Rows are points. The window is the flat piece filled in between its corners: a triangle in 3 columns, a solid with four corners in 4, and so on. A path goes straight from each point to the next, and from the last back to the first. After which points does the path pass through the window?

Window (4 x 4):
[[-16 -30 -16 -22]
 [ 59  57 -36 -59]
 [-30 -51 -21  57]
 [ 26   3  18 -26]]
Path:
(1): [-36 -25 -18  38]
(2): [ 41 -60 -24  26]
(3): [ 42   7 -19 -51]
(4): [ -6  70 -35 -66]
(5): [ 24  43 -11 -33]
(6): [ 52  26 -42 -55]
(7): [ 25 -60 -38  38]
(8): [-40 -40  10  13]
(9): [-48 -23   6  22]
(10): [ 10 -48 -43  22]
(11): [  0 -41 -16   0]
(12): [-54  26 -24 -41]
(13): [ 27  62  10 -82]
(14): [ 87  14 -45 -37]
(15): [ 48 -52 -34 -21]
(16): [ 26  95  13 -51]
Through the window after points: 1, 5, 9, 11, 15

Window:
[[-69  36 -53 -41   9  -2]
 [ 72 -40 -30  95   7  69]
 [-17  13   4 -65 -79  46]
 [-40 -11  38  -2 -62  71]
 [ 47 -90  13  28  46  -8]
 [ 31 -19  66  42 -43 -16]]
Path:
(1): [ 14 -76  -7   6 -31 -19]
(2): [26 -1 -1 -4 34 16]
(3): [ 27  -2  47 -14  24  37]
(4): [-39 -17 -11  13 -48  36]
(5): [ -6 -28 -11  27 -35 -11]
(6): [38  0 16  3  2  6]
(7): [15 30 26 -4 39 80]
(8): [-27 -27 -41  34 -15  -7]
(9): [ 32 -58 -14  46 -19   9]
(10): [56 62 45 39 22 13]
(11): [ -1  23  68 -11  -7  77]
(12): [ -5 -27 -38 -11 -72 -41]
Through the window after points: 3, 11

Window (8 x 8):
[[ 14   8 -16  22  16 -77   8 -23]
 [-35  -3 -70  90  95  46   1  52]
 [-41 -13 -15 -63   8  32  25 -11]
 [ 77 -10 -11  14 -33 -73  -2   1]
 [ 33   1 -20  32  -4 -81 -64  -6]
 [ 17  53 -32  -7   5  11  16   5]
 [-35  25 -41 -18 -39  12  41  17]
 [-22  35   6 -49 -13   2  40  45]]
Path:
(1): [ 11  19 -89  -6  27 -39 -15   3]
(2): [-23  -2 -69  -1  48 -64   9  20]
(3): [-21  17  10  14  -2  61   2  -5]
(4): [-38  68 -19  59  15  50  32 -72]
(5): [ 62 -27 -45 -11  13 -59 -16  86]
(6): [  3  25 -63  -6   0 -38  14  11]
(7): [ 44  10  31  40   2 -20 -21  20]
(8): [-25 -25  47  36   9  15 -11  13]
Through the window after points: 4, 8

Window (8 x 8):
[[ 32  11  47   7  58  83 -11 -32]
 [-21 -38  29 -77 -27 -43  62 -14]
 [ -5  18  -4  37  95  35  13  27]
 [ 23 -14  65 -23 -48 -76  17 -16]
 [-11 -70  36 -12 -33 -50  18 -63]
 [ 46   5 -18  21  23  52  37 -20]
 [-38 -23  11   2 -28   2 -14  72]
 [ 12  34 -42   6  67  48 -80  41]]
Path:
(1): [ 16 -62  61  -9  41 -23  41  15]
(2): [-37  42 -30  12 -44  25 -15 -13]
(3): [-32  45   9 -14  24 -11  24 -30]
(4): [ 47 -59   1 -28   7  34   1  25]
(5): [ 37 -50  30 -39 -10  -4  40  65]
(6): [-27   2   5   7  38  -2  17 -46]
(7): [-41  94   4 -10  66   9 -60 -20]
(8): [ 61 -53 -15  29  43  70  28  67]
Through the window after points: 3, 5
